Every row gives one point. To make a cloud, some directions were put in groups of two or more. Within a group, all points are equally far from the middle, so they leave a hole (a ring in 2 directions, a hollow ball in 3). The other directions are filled evenly. Then the cloud was stretched, turned, moved and blurred a little. Count the holes, and give their numbers of directions, smallest first.

Cloud (20 x 3):
[-2.2 -3.3 2.2]
[2.1 0.4 5.1]
[1.6 -3.8 0.0]
[-1.3 -4.9 -2.4]
[4.1 -4.2 -1.0]
[3.9 1.2 -3.2]
[0.9 -4.1 -2.4]
[3.0 -4.3 1.2]
[-1.3 4.1 1.1]
[-5.7 1.3 -1.2]
[-3.0 -0.6 0.3]
[2.2 4.5 2.8]
[-4.3 -1.3 -0.4]
[1.4 -4.2 2.0]
[-1.9 -5.3 -4.4]
[-3.6 -0.2 1.9]
[-3.1 -1.3 -3.7]
[-0.5 -3.2 -1.9]
[-2.5 2.9 -0.8]
[-0.5 -7.8 -1.0]
Holes: 0

Cloud (21 x 3):
[1.5 3.7 -1.0]
[-0.8 5.1 4.1]
[0.0 -2.8 3.0]
[2.1 7.7 2.1]
[-1.2 5.9 -4.9]
[5.2 -2.0 0.6]
[5.8 -0.5 1.7]
[-1.9 -2.3 2.9]
[5.5 2.5 1.5]
[-1.0 1.9 3.7]
[-1.1 2.9 0.2]
[-1.4 1.1 -2.9]
[-4.4 -0.4 4.1]
[-2.5 -1.6 3.8]
[-1.2 3.4 -0.7]
[-1.8 -5.1 -1.9]
[0.5 -0.9 -0.6]
[3.0 -0.1 3.0]
[-1.5 -2.6 2.8]
[3.8 4.7 0.4]
[-3.9 -1.6 0.2]
Holes: 0

Cloud (30 x 4):
[1.2 3.4 2.1 3.3]
[-7.9 -2.1 1.6 -3.7]
[-4.0 1.2 -2.5 -4.1]
[-1.8 0.5 -4.5 1.9]
[-2.3 1.1 0.6 -2.3]
[-1.0 1.4 -3.7 4.3]
[-4.5 3.6 0.2 2.4]
[-5.2 -0.5 3.6 -3.9]
[-3.0 3.5 5.8 3.2]
[-2.7 1.4 0.3 -4.3]
[0.8 -5.1 2.8 -2.1]
[1.7 -3.8 -1.6 -3.1]
[1.0 -3.1 -4.6 -1.5]
[-0.6 -1.8 1.5 -2.8]
[1.4 -2.5 3.9 -4.3]
[1.2 -3.7 4.1 1.4]
[-2.2 1.4 2.9 -0.9]
[1.0 -2.2 2.1 -4.5]
[0.8 -2.5 3.8 6.0]
[-3.2 2.4 -4.0 2.5]
[-4.3 -3.6 1.0 4.4]
[-2.5 -2.9 -0.2 6.6]
[1.7 -4.5 -2.1 -2.5]
[0.8 3.7 -0.9 -2.8]
[-2.7 -2.4 -0.3 -2.2]
[-5.4 2.4 -2.3 -0.1]
[1.9 4.6 0.4 4.6]
[-1.9 -0.1 -2.6 2.4]
[-0.3 -3.2 3.1 2.3]
[3.1 -3.5 0.0 -1.8]
Holes: 0

Cloud (31 x 4):
[6.0 -1.5 3.5 2.0]
[-2.0 1.8 5.8 -1.6]
[-0.3 0.4 1.8 -1.8]
[-2.4 -2.4 2.7 1.6]
[-2.1 1.0 -3.5 -2.5]
[-1.5 5.7 0.6 2.3]
[3.6 0.9 -0.4 -2.0]
[-4.7 1.9 -0.7 3.1]
[-0.6 -0.9 -2.0 2.8]
[2.2 -2.8 5.5 2.5]
[0.1 5.4 5.9 -2.0]
[3.4 -2.0 0.9 0.3]
[0.1 5.9 1.2 -1.0]
[-0.5 6.7 4.4 1.5]
[-1.8 4.5 1.8 -0.6]
[-2.1 -4.5 0.3 -4.0]
[2.7 1.9 6.7 -2.0]
[0.1 3.8 5.3 -2.3]
[1.2 1.7 -1.8 2.6]
[-3.1 1.2 -0.4 -1.4]
[5.0 0.0 5.7 0.4]
[-5.9 -1.2 1.6 -0.3]
[2.3 1.4 4.3 -3.3]
[-1.3 2.7 -0.9 2.8]
[0.7 -2.4 5.4 0.9]
[2.3 3.3 0.2 1.5]
[-2.8 3.6 0.4 4.9]
[-0.5 0.0 4.8 2.7]
[-4.5 -0.7 -3.1 -3.5]
[3.2 -0.2 6.3 -0.8]
[0.5 -3.4 5.1 3.3]
Holes: 0

Cloud (55 x 6):
[-0.2 -0.1 -0.7 -1.6 -7.9 1.4]
[-3.1 -0.8 2.3 1.8 -0.3 -5.4]
[1.6 0.5 -1.1 3.9 -0.4 -2.4]
[0.7 1.5 -2.5 -3.3 -6.9 1.5]
[-1.7 2.1 3.4 -6.0 -2.4 -2.4]
[3.2 3.3 2.2 -0.4 -0.2 1.5]
[0.8 -0.4 -1.0 -0.4 -8.0 1.2]
[-2.5 -1.3 3.4 2.6 -3.0 2.9]
[-0.5 -4.1 1.3 -4.0 -0.6 5.1]
[3.8 2.2 1.1 -2.7 -0.8 -4.9]
[-4.0 -4.3 1.6 -3.6 0.8 2.0]
[-3.8 -3.2 -0.7 4.6 -2.6 1.6]
[2.5 2.8 0.0 -7.4 -2.2 -1.5]
[3.7 2.6 -1.0 -7.2 -1.4 1.3]
[-3.9 2.3 0.8 -2.8 1.3 -3.7]
[0.2 1.7 -0.6 1.1 -4.3 4.4]
[1.5 4.4 -3.5 -1.5 -0.5 2.5]
[-2.6 -1.3 5.2 -1.0 1.2 -3.8]
[-0.2 -3.3 -0.1 2.9 -5.9 1.2]
[-3.6 1.6 -0.7 -5.4 -1.9 3.0]
[-1.3 1.9 -3.6 -0.3 1.1 -2.9]
[2.7 -0.3 1.8 -1.0 3.1 3.9]
[-1.1 -1.8 0.4 -2.0 5.7 3.3]
[1.9 0.8 0.8 -6.1 1.1 5.4]
[-3.9 -1.3 -0.6 -0.1 4.9 0.4]
[-0.7 -3.4 0.1 -3.0 -3.5 -4.1]
[-1.0 -5.0 -0.9 0.7 -2.4 5.4]
[3.4 0.3 -1.3 -1.1 -5.9 3.4]
[-4.0 -2.9 -2.5 1.0 -0.8 6.1]
[-1.0 -3.7 -2.6 2.1 -6.3 -0.4]
[1.3 -1.0 -5.2 -2.8 -3.6 -2.1]
[5.1 -0.7 -3.4 -4.5 -2.5 2.5]
[-3.5 -2.9 3.8 2.1 -0.2 -3.2]
[-3.8 -1.9 2.8 -4.3 2.7 4.3]
[-5.1 -0.5 2.8 -1.1 -4.5 0.3]
[-0.2 -1.3 -1.5 0.7 -6.6 -4.1]
[-2.7 -3.0 1.7 -3.3 -1.6 -3.9]
[-0.5 -3.4 -2.8 -1.1 -6.9 -0.8]
[-1.7 -3.1 1.5 0.0 2.4 -3.4]
[-3.1 1.9 0.6 -3.4 5.2 2.8]
[0.0 -1.5 -3.1 -1.5 -3.9 6.7]
[-1.5 -1.7 2.4 -1.3 0.9 6.9]
[-3.4 -2.7 2.4 2.0 -4.9 2.1]
[-0.6 0.4 -5.2 -3.3 -4.2 -0.6]
[2.7 1.5 -1.3 -3.8 -3.5 5.4]
[1.9 2.8 -1.2 -6.0 3.4 1.5]
[0.2 2.1 -0.3 3.7 1.7 -0.2]
[-0.9 -4.9 1.9 -2.5 1.8 1.3]
[-1.4 -0.1 1.6 -3.2 3.8 6.4]
[5.5 3.1 -1.1 -2.5 -0.6 0.3]
[-2.1 -2.2 4.4 -5.4 0.8 0.7]
[-2.3 -2.2 2.2 4.1 2.1 -0.1]
[-1.4 2.0 1.5 4.2 -1.4 0.2]
[-0.9 5.0 -2.3 -1.6 -0.2 0.5]
[-3.7 -3.4 0.7 1.1 -5.4 -2.3]
Holes: 1 (6)
